Every row gives one point. The points of each table are mixes of a few directions, plus a little noise. Count the directions of each table, and those that both share. Where both have some left over, give the other angles between the two spaces (their principal angles), to ten degrees, smallest first.
(in the rows, 128 means zero)

First (4 x 2):
[[129  97]
 [127 152]
 [125 192]
 [131  71]]
Second, 5 rows:
[[164 136]
 [138 130]
 [118 125]
 [175 140]
 [ 45 108]]
Directions: first 1, second 1, shared 0; angles 80

First (7 x 4):
[[107 129  50 138]
 [142 137 170 105]
 [135 112 165 157]
 [145 155 171  73]
 [142 126 178 127]
 [125 115 129 151]
 [101 125  32 148]]
Second, 6 rows:
[[122 161  93 163]
 [176 123 105  67]
 [ 89 140 134 174]
 [134 121 160 179]
 [171 125 118 103]
 [ 75  98 157  82]]
Directions: first 2, second 3, shared 1; angles 50

First (9 x 6):
[[ 95 110 189  84 142 163]
 [146 112 132 155 121 113]
 [143 160  84 144 117 111]
 [140 148  93 148 120 109]
 [122 196  59 116 123 132]
 [ 75  72 205  70 163 185]
 [160 141 137 161 107  94]
 [109 132 158  98 132 148]
 [162  85  97 181 126  97]]
Second, 9 rows:
[[ 92 110 137 163 116 127]
 [ 94 100 160 189  81 155]
 [141 127 139 133 110 147]
 [119 137 104 105 164  96]
 [170 142 129 102 124 145]
 [197 177  79  24 200  93]
 [121 139 101 101 169  93]
 [119 111 156 166  86 158]
 [ 98 109 145 168 103 138]]
Directions: first 3, second 2, shared 0; angles 60, 70

First, 9 rows:
[[119  98 193 135 118  64 139 156 152]
 [178 147  36  84 132 219 127  87  87]
 [130 141 159 116 149 129 117 141 137]
 [ 96 109 153 165 108  77 137 140 144]
 [136 137 132 114 140 141 121 130 128]
 [170 120 113  88 129 152 133 120 115]
 [135 122  89 129 114 143 136 110 114]
 [130 161  88 121 147 182 113 112 114]
 [ 58 116 186 198 114  47 129 155 163]]
Second (10 x 9):
[[136 168  53 180 108 165 152  79  97]
 [107 137 182 168 127  80 137 144 148]
 [121 163 105 191 112 127 152 101 117]
 [122 129 146 138 128 113 130 134 135]
 [128 141 110 148 122 135 137 114 120]
 [115 135 158 154 127 100 134 136 139]
 [114 150 143 179 120 104 144 122 132]
 [140  96 132  64 141 142 105 147 132]
 [131  80 180  50 151 114  97 172 150]
 [165  81  71   7 144 200  91 132 110]]
Directions: first 3, second 2, shared 1; angles 40

First, 8 rows:
[[116 131 122 136 152  98 138  83 125 147  77]
 [163 111 140 136 146 119 140  99 137 149 114]
 [107 171 124 130 171 128 113  76 133 176  80]
 [107 135 120 130 135 112 130 112 123 130 103]
 [181 111 150 113  81 198 111 221 141  95 245]
 [201 112 158 121 116 184 118 168 149 134 205]
 [123 102 122 135 121  94 149 119 119 111 107]
 [ 27 151  88 124 103  91 126 144  97  82  94]]
Second (10 x 11):
[[147 129  99 151 148 120  32 156  70 145 178]
 [122  73 128 158  67  50 141 151 154  96 126]
 [175 130 139 104 191 185 166  87  96 144 119]
 [102 136 106 152 120  92  72 142 113 136 133]
 [123  93 138 134 106  82 189 105 153 107  84]
 [ 86 130 120 146  89  85 109 144 150 121 119]
 [145 157 156  90 136 214 159 140 152 132 158]
 [133 167 151  87 166 204 187  95 140 143 107]
 [156 149 133 107 178 182 134 106 100 148 134]
 [ 91 120 116 154  78  69 101 154 148 115 127]]
Directions: first 3, second 4, shared 2; angles 50

First, 10 rows:
[[131  99 161 134 120 143 229  94 135 162 142 161 131  98]
 [150 147 152 133 116 164 172 111 110 161 187 102 100 150]
 [119 130  76  92 115 127  31 141 104 115 143  87 128 114]
 [ 98  83 165 149 136 120 175 139 163 138 116 127 114 132]
 [155 170 135 143 141 129 127 128 120 117 117 147 130 153]
 [132 160  94 118 121 108  96 129 130 118 101 143 135  95]
 [137  62 161 135 142 155 191 105 104 132 154 150 153 150]
 [111  98 177 157 134 126 214 120 162 149 122 142 116 128]
 [139 163  90 114 135 119  30 151 108  97 124 106 131 150]
 [110 166  69 106 123  87   7 161 138  95  74 120 133 100]]
Second (10 x 14):
[[170 222 111 135 129 125 104 124 114 121 122 144 121 138]
 [101 106 131 125 122 122 115 145 147 133 130  95 108 125]
 [ 68 155 121 133 106 102  41 193 184 144 135  15  40 133]
 [173 153 125 129 137 140 159  97  97 117 122 188 167 129]
 [ 97  50 142 121 128 131 153 128 135 133 131 121 138 120]
 [172 220 112 134 130 127 112 120 110 120 121 154 128 137]
 [ 75  44 142 122 122 124 131 146 153 139 135  88 116 120]
 [153 107 133 125 138 140 171  97 102 122 127 180 172 125]
 [151 194 117 135 128 126 107 129 123 123 123 131 117 135]
 [119  33 145 121 138 142 190 102 113 128 131 166 174 115]]
Directions: first 5, second 2, shared 2

First, 9 rows:
[[134 123 134 150 126  94 133 146 136  88 210  90 110  68 135 130 127 106]
 [101 168 121 151 152 196 125 115 143 123  85 144 120 175 115 140 118 128]
 [167  78 143  99 103  40 128 147 111 138 184 108 137  61 133 124 145 127]
 [183  74 163 105 149  47 113 152 124 153 178 121 125  16  95 172 164 120]
 [151 113 159 138 150  91 122 153 142 119 189 101 108  43  94 164 145 111]
 [106 136 104 100  94 166 137 103 108 161  37 163 159 233 154  87 110 156]
 [102 162  94 157 146 176 126 106 128 101 102 153 125 171 154 115 119 130]
 [119 138  99 134 139 150 123 105 120 123  93 160 134 159 154 118 128 138]
 [ 87 159 133 119  89 193 144 124 136 144  73 116 138 228 110 105  99 136]]
Second, 9 rows:
[[161 132 120 113  92  68 160  82 109 145 120 208 163 117 146  62 133 151]
 [ 85  99 179 134 160 161  94 201 112  84 192  59 135 105 126 154 151  70]
 [115 115 129  99 136 146 123 158 144  91 176  59 158 155  99 110 116 132]
 [140 128 152 141 118  95 133 117 103 150 107 184 127  83 152 141 151 108]
 [159 159  92 128  83  87 162  73 116 156  91 177 127 133 128 108 118 149]
 [110 102 171 121 153 140 107 173 127 108 159  96 143 104 126 152 146 100]
 [140 120 158 109 151 133 116 149 164 150  86  95 124  98 101 233 134 129]
 [124 164  99 170  99 128 137 102  97 147  96 144  80 125 139 151 128 103]
 [118 134  51 138 159 193 121  98 182 120 124 131  94 230 134  40  76 210]]
Directions: first 4, second 5, shared 0; angles 30, 40, 40, 60

First (9 x 24):
[[ 28 113 132 165 106 146  95 185  12 150 117 205  72 154 237  91  97  40
   83 187 129 140 142 216]
 [160 141 120 134 128 123 120 121 125 136  88 102 170  95 143 149 106 151
  141  77 150 110  94 110]
 [182 107 143 116 154 129 160 129 171 123 160 114 138 123  89 145 156 147
  137 112 104 120 129  96]
 [176 117 137 110 151 127 158 117 184 119 159 105 139 127  73 144 158 158
  142 116 108 124 133  89]
 [138 110 136 133 140 136 140 148 123 132 141 138 125 129 142 133 133 117
  121 125 113 122 129 128]
 [158 108 144 116 149 133 158 131 169 120 169 124 121 139  91 135 162 136
  130 135  99 129 143 106]
 [130 137 124 109 128 120 134 101 169 112 146 112 120 142  73 121 150 150
  138 146 124 136 145 111]
 [179 156 115 114 129 112 126  87 171 122 100  77 176  99  85 152 122 183
  156  79 151 116 102  83]
 [  7 163 100 155  72 127  63 135  24 140  72 172  91 142 214  84  72  73
  104 179 173 148 133 209]]
Second (10 x 24):
[[167 103 138 165 143 138 129 176  66 159  84 138 173  81 223 160  87 108
  118  55 137  95  80 134]
 [155 100 147 119 152 135 161 141 160 122 175 133 116 142  99 132 161 127
  126 138  94 128 146 113]
 [ 74 144 120 112 109 124 117 107 140 112 151 139  85 165  92  96 145 121
  125 191 125 154 163 146]
 [121  90 153 121 149 142 161 156 143 122 196 160  83 165 108 114 170  99
  112 177  80 139 167 137]
 [179 127 124 160 134 128 116 151  78 157  55 111 198  63 211 169  73 136
  133  30 160  91  62 118]
 [101 119 132 141 124 135 122 150  92 136 127 154 111 135 164 118 119  99
  113 144 125 130 132 155]
 [124 151 108 162 106 123  86 137  53 154  37 122 177  77 221 145  58 124
  127  63 181 106  72 147]
 [ 90 167 107 106 102 114 106  80 157 109 125 111 110 149  74 105 135 150
  140 166 147 150 148 128]
 [155 140 125  99 134 118 143  89 198 108 153  95 132 137  47 131 159 170
  149 134 121 135 142  89]
 [115 137 127  95 127 122 141  94 191 102 177 118  94 166  42 108 172 147
  137 181 109 151 169 113]]
Directions: first 3, second 3, shared 3
